Each row is a point. Any point is a mix of the corners, with weights that add up to 1. It lies inside the corners' shape when no weight is negative. Say inside or outside, and name the corners with a negative weight.

Corners:
(1): [-5 32]
(2): [-26 -19]
(3): [58  5]
Points:
[56 27] => outside (2)
[-33  30] => outside (3)
[27  1] => inside
[-4 29] => inside
[ -5 -17] => outside (1)
[19 19] => inside
[-22 -16] => inside

Corners:
(1): [-24  31  44 -29 -30  56   0 -12]
(2): [ 21 -35  18  37  -6  52 -10 -21]
(3): [ 12  13 -23  20 -30 -33 -11  46]
(4): [-53 -22  -3 -23 -11  15 -33 -35]
(5): [-19 -39  19  47  32 -55  41   0]
(6): [-22  17  12 -25 -42 -43  53 -12]
(7): [  1   8 -63  -3   2 -22   0  40]
(8): [  1 -59  17  -9  49 -18 -18 -20]
(9): [ 49  34 -16  -2  82 -38 -53 -66]
Points:
[-13   2   3  -9  -2 -21   6 -21] => inside
[ -6   9   0   4   1  -2  -8 -17] => outside (8)
[-24  10  31 -13  13   9 -23  -8] => outside (2, 6, 7)
[ 57  -5  -6  19  10  53 -60  18] => outside (4, 5, 6)
[ -1 -17 -13   9  18 -38  -3 -11] => outside (1)
[ 12 -25  11  25  -2  32  -9 -18] => inside
[  8 -11   0  15   1  15 -14  -4] => outside (6)
[ 22  12 -12  -7  12   2 -20  -8] => outside (4, 5)

Corners:
(1): [ 39 -17 -14  23  54  -9  20  49 -27 -12  22 -36 -31  29 -17 -17  36   7]
(2): [ 26  34  51  43 -37  11 -44 -32 -13 -39  -2  -3 -30 -14 -55  32 -26  39]
(3): [ 22 -29  11  24 -17  25  15 -41 -26  13  61  38 -30 -34 -29  -1 -45   7]
(4): [-32 -38 -26 -13  48  45  45  14  35 -38  30 -45  34  24  11 -45  28  17]
(5): [-43  -7  10 -26  -5 -29   6   1  11  23  -2   0  40 -38 -57  -6 -19  13]
(6): [-11 -66  34  44  -6  32  45   1  40  45  49 -12  45   5 -23  -3  31 -26]
(7): [-20  21 -29  16  34  23  14 -31 -10 -26 -18  16  19  28 -34 -39  -2 -43]
(8): [-32   4 -10 -14 -47  43 -28  45  -7  32   0  40 -45  24 -39 -43 -25  42]
(9): [ 29   0   9 -27 -15 -43   0  39  22 -12   6 -40 -30  60  23 -36 -19 -33]
(10): [-14 -29 -10   2  42  54   5  34 -43 -37 -37 -59  18  26 -46 -51 -37  -8]
(11): [-37 -14  22 -51  14 -23  -2  48 -17  51 -45 -51 -45  40  30 -38  34 -14]
(12): [-12   7 -15  47 -36 -24  23  -9 -45 -40 -38 -38  12 -10  24 -59  30 -44]
(13): [ 24 -38  -6  29 -24  21 -49   9  -7  58   0 -48 -26 -21 -29   5 -21  10]
(14): [  9 -24   5 -48 -49 -37 -27 -14 -32  20   0   3 -34  30 -61  12  27 -39]
(15): [ 58  18  27 -19  48   6 -42 -19 -32 -16  20  -1  44  57  -7 -23  34  36]
(16): [ 35  -2  10 -42 -11  57  18  44  36   1  47 -14   7   4  -9   9 -31 -48]
(17): [ 37  -4  -4  37 -41 -25  47 -33 -10  29 -19   7   6 -13  26  31 -12  40]
(18): [ 48 -77  12 -22  27  47 -39  58  24   9  -1  13  12  16  16  13 -19 -34]
(19): [-50 -42 -19  15 -23 -11   1  -6 -32  49  28  37  50  22  16  35  16 -36]
Points:
[ 16 -27   6  10  -7   4   3   2 -13   7  16 -16  -1  -1  -4  -6  -2  -8] => outside (7, 8)
[ 37 -34  28   9 -22  14 -25  42 -13  28  25 -15 -34  26 -14  -2  -3 -20] => outside (4, 5, 7, 17)
[ -2 -14   1  13   2   7  -4  -4 -19   0  -6  -8  -4  11 -19 -19  -2   2] => outside (16)
[ 15 -11  11  12  -9  10  -9   9 -10  15   2  -5  -6   2 -18  -1 -15  -7] => outside (4, 14)
[  4 -13   7   3  -8   8  -9   7 -17  22  -5   1  -5   5 -21  -7  -4  -5] => outside (4, 9)
[ -1 -19   6  -2   1  16  -2  12  -3   0  16 -12   2  15 -18 -19   1 -13] => outside (17)
[ -7 -32   6 -18 -24   6   6  15   0  26   3 -15  11  11   3  -9  -9 -10] => outside (1, 2, 7)
[ -2 -21 -10 -20  11   3   6  22  -7  12  -1 -17   7  16  -4 -23  -1  -8] => outside (2, 6)

Corners:
(1): [ 45 -18  -7  -1 -24  36  74 -76 -38  -1  -7  42  -1 -49  33 -72 -15  63
   6  40]
(2): [  5  -7   7  38 -62 -25  30   9   3   7  -4 -10 -24  -3  18  18  18  25
   6  20]
(3): [ 42  15 -22  47  -8  42  34 -20 -47  -2 -17  44  -8 -35  43 -22 -24  49
 -55  21]
(4): [ 77 -30  37   9  -5  -1   0 -23   9  10  -3   6  -3  34  -3  -8 -14  17
   1 -52]
(5): [ 10 -34  10   6 -22  53  56  -8 -17  45 -11  19  44 -17 -19 -13  -8  10
 -37  41]
(6): [  5  71 -13  12  -7 -38   4  55   4 -50   2 -51 -84 -20  20   2 -39 -28
  44  56]
(7): [ -9 -13  12   7  -3 -52   1 -48  41   7  42  37   1  -6  39  12  28 -22
   2 -11]
(8): [ 56  14 -17  34 -46 -61 -50   7  48  21  22   0  22  -3  42   1  24 -27
   6 -11]
(9): [ -9  28 -12  50 -11   3  -5  15  11  22  17  -1 -49  -2  -9  14   0 -22
  16  -5]
(10): [ 18 -32  28  93  -6  18 -36  -1  47  41  20 -36   8 -10  -5  23   6 -28
  13  17]
(11): [ 21 -35  -6  12 -23  22 -18  35  31  15   8  43   6 -30  14   2  -6  10
   7  13]
(12): [ 19  52  -3  58  22  12 -11   1 -35  40  23   5 -46 -17  16  35 -22  29
  39  42]
(13): [  5 -14 -27 -45   5  49  81  10 -26  34 -57   7 -41  17   2   3  -1  55
 -31 -28]
(14): [ 55   4  44   2 -29   0 -33  65 -17 -17  40 -57  46 -37   3  34  55 -54
  49  26]
(15): [-41  71 -39   3 -19   9 -57 -34   7 -58  -8 -33 -49  10 -14  16 -12 -16
 -67 -31]
(16): [  8 -23 -20  60 -36  30  61  14 -15   2 -21 -40  49  28 -13 -32  -8  43
 -25  36]
(17): [-10  -2 -10 -23  18  15  -5 -25   8  -7 -27  25 -58  -6 -44 -26  -7  21
 -21  35]
(18): [ 31   1  16  22  14 -34  34  32  22  14  10  16   6 -53 -10 -17 -26  18
  21 -10]
(19): [ 14  31 -32  40   5 -18 -14 -41  -7  15 -37   6  14  19  34   2 -13 -23
  20  20]
(20): [ 20 -47  32 -21 -43  -5  29  30 -32  23  16 -19 -20 -10  10 -21   5 -12
  34  20]
(21): [-24  10 -86  -7 -10   0  -4 -36 -19 -22  -1  -5 -15  -4  14  60   3  14
 -22  56]
Points:
[ 17   4  -8   4  -8  -4   6   1  -1   6  -3   6 -28 -12  15   5  -3   7
   6   4] => outside (5, 16)
[ 23   2  -6  19 -13   5   9  -2  -7   7  -3  -8   9  -5  15  -1  -3   3
   2  15] => outside (2, 9, 17)
[  3  -6  -3  48   2   8  48  -8   9  30  -5  26 -13 -26  11 -19 -17  27
   4  29] => outside (4, 8, 14, 15, 20, 21)
[  6   9 -21  30 -22   5   7  -9 -10  -2  -4 -11  -9  -3  18   0   3   8
   3  32] => outside (4, 5, 18)
[ 11 -15  -5  16 -21   7  17  -3  -1  13  -1   7   8 -13   7  -6   3   6
  -8  15] => outside (4, 6, 12)
[ 26 -20  13  35 -21  44  31  15 -16  25  -8   0  17 -11  -1 -12 -10  25
  -6   4] => outside (6, 7, 8, 17, 21)
[ 21  10  -3  19 -13   2  -4  -1   0  -6   1  -5  -6 -17   1  -5  -9   6
  -4  10] => outside (7, 9, 13)
